Each row of a before or after table is a point. The points were changed in one or more steps. Then noise was added and the rows were shuffled. The steps act on columns, c1 being the first. Name the steps. A step turns or swaps two columns, mirrors them in a line or flattens them onto one, adds a multiple of one to another, or multiplies or shifts one. Angles are multiples of 10 degrees, from the lower column toward the higher: turns from -170 to 170, lines from 10 to 170 but not 90. Use the fewest steps. Two steps may share a column if one is a turn and the other turns, adds or multiplies; they go together, in the order done. Otherwise the lowest column goes first.

Before, 11 rows:
[[ 15  31   8]
 [ 56 -31  11]
 [  1 -25  -4]
 [ 25  23  17]
 [ 25 -32  12]
 [ 11 -11 -35]
 [-17  55 -18]
 [ 16 -21   7]
 [-14 -39  21]
 [ 18 -35 -10]
 [-12   0 -13]]
After (11 x 3):
[[ 56 -13  96]
 [ 16  -9  30]
 [  1 -10  -3]
 [-14 -15   0]
 [ 24 -15  50]
 [-11   0 -32]
 [ 25  10  55]
 [ 14  13  29]
 [ 17 -14  17]
 [ 10  -4 -19]
 [-17  21 -44]]
Steps: add 1.5 times c1 to c3; multiply c2 by 0.4

Before (8 x 8):
[[ -4 -37   2  54 -23  83  13  95]
 [-26 -42 -31 -37 -25 -10  38   8]
 [-49  24  27 -73  42  39  18 -75]
 [  0  22  60  15 -30 -74  40 -15]
 [ 67  -9  19 -24 -35  -5  32 -17]
 [-18  59   5 -23  21   2  18   3]
 [-26 -22 -26 -25  63 -10  58  18]
 [ 85   7  60 -36 -13 -47 -34   2]]
After:
[[-12  59  -6 -22  18  -6  19 -14]
 [-86  24 -15 -76  23  -9  18  26]
 [ -7 -22 -35  -8  58 -22  59 -31]
 [ 41  -9   4 -30 -30  12  32  55]
 [-14 -44 -45 -18 -16   6  38 -22]
 [ 67   6  34 -61   4  -1 -34  52]
 [ 59 -37  30  47 -46  16  13 -74]
 [-10  21  60 -17  -4   1  39  12]]
Steps: mirror c1 and c8 in the line at 20 degrees; turn c3 and c4 by -30 degrees; flatten c5 and c6 onto the line at 160 degrees

Before, 8 rows:
[[ 55 -52 -39  18 -33  62  27   8  66   0 -40  18  69  29]
 [ 20   4  33 -32  -8 -47  29  52 -43 -14 -14  -6 -27  22]
 [ 32  64 -20 -25 -42  48 -95 -19   5 -22 -46 -21  61  30]
 [ 57  14 -81 -14  32   2 -61 -30  80   5  -4  17 -24 -34]
 [-36  28 -19  17  36 -12 -18 -51  -6 -35 -13  22   6  37]
 [ -5  11 -50 -30  14  28 -22  21   3  72  13   1 -11   3]
 [-37  23  61  35  14 -14 -57   4 -84 -27 -20   5 -26 -56]
 [  1 -23 -21  21  16  36 -25 -27  23   0  41 -28 -20  43]]
After, 8 rows:
[[-36  22  61 -20  17 -10 -59   4 -82 -24 -21   1 -40 -55]
 [ 16   5  34 -33 -11 -46  29  52 -45 -16 -16 -10  29  25]
 [  1 -23 -19 -14  18  35 -25 -29  25   0  42 -29 -23  41]
 [-37  25 -23  10  37 -15 -22 -52  -5 -33 -13  25 -15  35]
 [ 34  64 -17  55 -43  46 -94 -15   6 -22 -47 -19  33  33]
 [ 58  14 -82 -28  28   5 -59 -29  81   0  -5  18  13 -34]
 [ -5   9 -47 -13  20  29 -25  19   2  69  15   0  29   1]
 [ 58 -53 -38  68 -33  63  23   9  67  -6 -40  16  -8  28]]
Steps: turn c4 and c13 by -80 degrees

Before:
[[-14 -47  27 -37 -26  12  29  36 -39  19  49  83  11  29   6 -16  30 -21
  -41  -9 -53  -1  -1  -1]
 [-38  10   0 -57  17  -1 -20 -24  11  11 -27  44  15  -9  -6  47  -7  23
   19  -4  -5  -1 -16  -9]
 [  7 -21 -35 -29 -31  34  -1 -50  47   7  39 -14 -12  -3  85 -17 -26 -63
   -6   4 -25   3 -41  23]
 [ 41 -55   7 -17  24  22 -62  -5   1  42 -14  13  60 -16  15  11  14 -23
   19  20 -48 -36  31 -14]
 [  9 -29  21   5 -53 -29   6   8  -6   7 -30 -15  14 -95  12 -23  46  -4
   14   3  -5   2  65 -37]
 [-37 -18  29 -63  29 -11 -62 -24 -18  -6   0  47   8  41  -7 -22   3  -4
   46   5 -23 -33   4   3]
 [ 41 -49 -11   1  23   5  19 -17   7  33   1  24  20 -11 -49 -11  12  -9
   30  72 -53  52 -12  43]
 [  9 -64  25  16  -4  -1  26 -27  13   9 -26  19 -74  -7  26  46 -44 -22
   -5  28   0  -8 -29  47]
 [ 21 -17 -15  52  22  21   4   2 -19  -5   0  34  15  24 -17  34  18  -5
  -64   5  20 -41  20  14]
 [-22 -18   1 -14 -33 -10  -6  37 -31 -23 -13  36  -6   7 -13  27 -27   5
  -39 -17   7  17 -28 -31]
 [ 17 -31 -22 -17   5   1 -23  16 -13 -28 -39  25  36 -38  52   6  19  21
  -43  22 -18 -31 -20  -6]
 [-16 -34  51   5   4  -2  15  28   2  -4 -14 -45  21   2  25 -10 -14 -42
   -7  16 -28  -9  19 -33]
 [  2  28  23  33 -18   9   9  42 -59 -32 -26  14  -2   0 -22  11  57  -6
  -29  35  15 -22 -40 -20]
 [ 59 -25  -6 -56  36 -76 -28  26   1  21  26 -11 -11 -19  35  -3 -21  -8
  -30 -17  67  20 -49 -25]]
After:
[[-16 -46  -8 -37 -24  12  30  33 -38  22  48  82  10  28   3 -17  34 -21
  -41  -9 -54  -2 -27   1]
 [ 19 -17  23  50  23  20   2   3 -20  -6  -1  33  16  24 -16  31  17  -5
  -66   4  18 -42  14  16]
 [-22 -19 -26 -13 -31 -10  -7  37 -29 -23 -13  33  -5   6 -13  28 -25   4
  -40 -19   6  18   3 -29]
 [ 18 -32 -18 -18   6  -1 -24  15 -13 -31 -41  24  37 -38  51   9  21  21
  -43  21 -16 -32  28  -5]
 [-37 -16  -1 -66  32  -9 -61 -24 -19  -6  -1  45   8  42  -8 -21   3  -3
   47   2 -24 -32 -29   3]
 [ 42 -58  30 -18  24  22 -63  -4   1  44 -13  14  61 -14  16  10  13 -22
   20  19 -46 -33 -11 -15]
 [-13 -34   9   7   7   1  18  29   1  -3 -15 -44  21   2  26 -11 -14 -41
   -7  16 -28 -11 -55 -36]
 [ 60 -23 -49 -56  34 -76 -28  25   0  21  28 -11 -11 -16  36  -1 -22  -9
  -28 -17  66  21  14 -23]
 [  9 -63 -34  15  -1  -2  27 -29  12   8 -27  18 -73 -11  27  45 -45 -24
   -7  26   1 -10 -21  47]
 [ 10 -29  59   4 -52 -27   6   9  -5   6 -28 -11  13 -94  10 -21  48  -5
   13   2  -5   4 -32 -39]
 [ 42 -50 -11   3  23   4  21 -15   6  32  -1  25  23 -10 -51 -12  13 -10
   27  71 -51  54  11  44]
 [  4  30 -41  34 -17  10  10  43 -59 -29 -25  14  -2  -1 -24  10  60  -4
  -28  33  15 -20 -17 -17]
 [-39  14 -18 -58  20   1 -21 -24  11  14 -26  45  13  -8  -4  48  -8  26
   20  -5  -1   0   3  -5]
 [  8 -21 -35 -28 -30  29  -2 -49  45   7  41 -12 -13  -2  85 -17 -27 -62
   -5   8 -21   2  39  21]]
Steps: turn c3 and c23 by -100 degrees

Before (12 x 64):
[[ 67   7   8  -3 -23 -35  14  17  40 -28   5 -11  37   4  -7 -13 -37   8
  -30 -38 -13  18 -14 -37  48 -32  32  50 -44 -47  40  -7  29 -48 -17 -64
    7  20  -5 -38  61   6 -13 -16  11  18  28  40 -32 -12  -6 -44   3  10
   15  -8  51 -20  42  22 -29   5  80  29]
 [ 62  18  23  29 -26 -63 -41   2  50 -34 -55  -8  16 -35 -15 -33  12  53
  -17 -46 -37   5 -35 -45   4 -31   3  10   9 -13  35  10  33 -13  -8 -17
  -32 -20   3  23 -10 -14 -18 -15  51 -12   7 -12 -12  25   0 -50 -10  17
   39   2  25  59  17 -33   1  13  -5  31]
 [-15 -40 -41 -54 -23 -26  18  36  30  69  30 -41  17  20   5  37  38  -1
  -39  24 -18  42   8  41  46  15 -66  22 -20  42  -7  13  38   2 -17  16
  -10  39 -24  -7  21 -27 -26  13   6  16   6  20 -26  16 -36 -22  17 -15
  -10 -11 -31 -47  58  33 -40 -45 -37  -8]
 [ 35 -11  40  26 -37 -11 -44 -39  60 -41 -43  32  29 -44  17  -2 -37  48
   31  -6 -95  -6 -40 -23 -12 -37 -19  17  23  -2  57   1 -18 -39 -45  -4
   41 -34  68  44   8 -53 -39 -11  34 -47 -29 -58  26  13 -14 -48 -57  33
   55  15  25  18  19   2  47   9  -9  39]
 [  0   8 -15 -35 -21  -4  26  19  46  16   3  41  20  -6 -29  16  56  18
  -25  16   3   5   1  59  31  27 -58  -6 -32  11   4  37   1   4  -3   9
   17  49  22 -23  35  62  19  21  18 -33  37 -14 -26  33 -47 -10  -4 -47
  -16   6   1 -23  53  63  12 -36   7  25]
 [-40 -12 -11 -80 -50  28  19  25  36  15   9 -55 -43  14 -28  15  50  12
    9  30 -11  -7  20  40  26  26 -35  -4  -8   0  46  24   8  19 -20   1
  -10  54  26 -14   8  27  36  34  17 -25   3  33 -23  33 -25 -35 -23 -19
  -15   9  -5 -31  66  28 -37 -23   1  10]
 [ 22   9   4  -1  19 -28 -25 -49  17  -6 -12  34   9 -10  23 -14 -18   9
  -21  -1 -56   3 -35 -19 -35 -30  -4 -27  49 -30  13 -54 -10 -30 -26   0
   49 -25  55   8 -35 -42 -19  22 -12 -14 -45 -83  44  15  30  14  -7  44
    2  53 -35  34  16 -14  17  -2 -29 -31]
 [-28   4 -54 -23 -25   1  30  42   6  46  27 -53 -55  47   2  61  29  -1
  -55  19 -28  70  19  -7 -10  14 -54  45 -63  35  -3   1  83   6 -44  38
    2  15  -3 -10   8 -18  18   0 -36  14  51  16 -33  18  28  13  72 -13
  -18  23 -53  -7  74  95 -18 -25  12 -26]
 [ 13 -12  -5  -1  11 -30 -30 -14  11 -20 -35  29 -17  13  41  14 -26  46
  -28 -29 -45 -25 -26   2 -65 -27 -25 -30  61  -9  19 -40 -50 -57 -47  10
   26 -28  30  43   5 -41 -39 -18   3 -17 -52 -46  56  11  27 -13 -75  26
   50  64  20  80 -27   7  78 -20 -28 -11]
 [ 54  36   6  51   8 -59   6  36 -12 -36  17 -44  28 -13 -17  17 -17  15
  -13   1 -16  45  21 -12  37 -21  15  54 -47 -43  49 -27  29 -36  22 -23
  -15  33  23   6  34   0 -24 -17 -17  46  52  22 -45 -66  23 -78  60 -18
   27 -35  54  -5  42  19 -29  59  20  25]
 [  5 -57 -13 -22 -29  10   3  20  39   1   5   1   7  54 -24 -10  12  16
    2  13  39  -9  26  50  35  48 -22  51 -40   9  31  23  34  23  15  -6
  -12   7  16 -23  39   6  22  31   9  17   8  17 -13  15 -20   8   0 -42
  -43 -13  -2 -17  79  68 -16 -15 -18  48]
 [  3 -27 -16 -27  62 -15 -35 -10 -27   6 -39  -3  -6 -13  24  -6 -38  43
   13 -47 -61   9 -59   1 -42 -49 -30 -18  21  38   5 -45 -23 -10 -44  15
   53 -59  55  13 -43 -34  -6  -4 -17 -18 -20 -70  26  31  41  16 -31  46
    4  57  35   4 -26   3  75 -16 -34 -24]]
After (12 x 64):
[[ 61  18  23  30 -25 -65 -42   1  48 -35 -55  -6  17 -33 -10 -33  11  52
  -17 -47 -39   1 -36 -44   3 -30   2   8   7 -13  14  11  32 -13  -6 -19
  -31 -20   5  24  -8 -14 -19 -17  50 -12  10 -14  35  24   0 -51 -10  19
   37   0  26  63  20 -33   0  12  -6  31]
 [ 37 -10  40  24 -36 -12 -45 -39  62 -40 -43  30  28 -44  31  -1 -36  48
   30  -4 -91  -3 -37 -21 -12 -38 -18  16  23  -1 -23   0 -21 -39 -45  -6
   41 -34  70  43   9 -52 -37 -12  36 -44 -28 -57  57  13 -18 -48 -57  33
   56  17  24  16  21   1  48   9 -11  37]
 [-38 -15 -12 -82 -50  27  16  25  39  16   8 -56 -45  15 -28  17  50  12
    7  30 -14  -7  20  38  27  25 -33  -5  -9   1  20  24   7  17 -21   2
   -8  53  26 -14  10  28  34  31  15 -23   2  32  47  36 -25 -35 -23 -20
  -16   9  -4 -32  65  27 -38 -23   3  10]
 [ 11 -12  -5   0  10 -31 -31 -13  12 -18 -35  30 -16  13  48  15 -26  46
  -28 -29 -37 -27 -25   6 -65 -30 -25 -29  61 -12 -54 -40 -52 -58 -47   9
   24 -29  31  42   5 -41 -39 -16   3 -17 -54 -47  21   9  28 -13 -76  25
   49  64  18  81 -25  10  77 -18 -27 -10]
 [ 67   6   9  -4 -24 -34  12  17  40 -28   4 -11  36   3  -2 -13 -35   8
  -29 -40 -14  20 -14 -40  48 -32  31  49 -45 -46  34  -7  31 -50 -15 -65
    8  20  -4 -38  65   8 -13 -18  11  18  29  39  40 -12  -6 -43   4  11
   16  -8  51 -19  42  22 -29   8  79  26]
 [  3 -58 -14 -24 -30  13   1  19  38   2   7   2   7  55 -33 -11  12  17
    1  13  36  -9  28  47  37  46 -22  50 -39  10  14  22  34  22  15  -5
  -12   6  18 -22  37   5  22  29  10  16  11  17  34  16 -18   5   1 -44
  -44 -15  -2 -15  81  69 -16 -16 -17  47]
 [ 22   8   3  -2  20 -30 -25 -49  18  -6 -11  36   9  -9  33 -16 -20  12
  -20  -2 -54   4 -32 -19 -35 -29  -3 -23  49 -29 -45 -54  -8 -32 -27   0
   48 -26  57   7 -36 -41 -19  25 -12 -16 -42 -83  12  15  28  12  -7  46
    0  51 -36  33  12 -11  16  -1 -27 -31]
 [-16 -37 -40 -55 -22 -26  18  34  29  71  30 -43  17  20   9  35  38  -1
  -38  24 -14  39  10  39  44  13 -66  20 -19  40  26  14  39   1 -15  17
   -9  37 -24  -7  21 -26 -27  12   5  17   4  19  -6  16 -37 -21  20 -17
   -7  -9 -31 -45  59  31 -42 -46 -36  -8]
 [  0   9 -17 -35 -20  -4  27  20  46  16   2  42  20  -4 -31  13  57  17
  -26  17  -2   5   0  61  31  27 -60  -7 -32  12  26  37   1   5  -5   8
   16  49  21 -22  35  63  20  22  22 -32  38 -16   1  33 -46 -10  -5 -45
  -16   7  -1 -22  54  65  14 -36   9  22]
 [ 57  37   6  52   7 -61   4  39 -10 -37  21 -42  28 -12 -14  17 -19  16
  -13  -2 -19  44  19 -10  35 -23  12  53 -45 -41  45 -27  30 -36  23 -22
  -13  35  24   7  32  -1 -25 -15 -16  46  53  23  50 -66  22 -79  61 -18
   25 -35  55  -3  41  21 -29  57  21  27]
 [-30   4 -51 -23 -26  -1  27  43   3  46  26 -52 -56  49   5  58  30  -3
  -52  20 -26  70  16  -3 -10  16 -53  45 -63  33  34   0  84   8 -46  37
    1  15  -2 -13  11 -20  17   0 -33  15  52  14  -7  17  28  13  71 -15
  -17  22 -53  -8  75  96 -17 -27  12 -27]
 [  1 -26 -16 -26  61 -13 -36 -12 -27   7 -41  -2  -6 -12  35  -6 -40  42
   12 -48 -57  10 -59  -3 -41 -49 -31 -18  21  37 -25 -43 -24  -9 -44  15
   54 -60  53  13 -41 -33  -5  -5 -17 -17 -21 -71   7  30  40  15 -30  46
    5  60  35   3 -25   3  72 -15 -36 -26]]
Steps: turn c15 and c21 by 10 degrees; turn c31 and c49 by 90 degrees
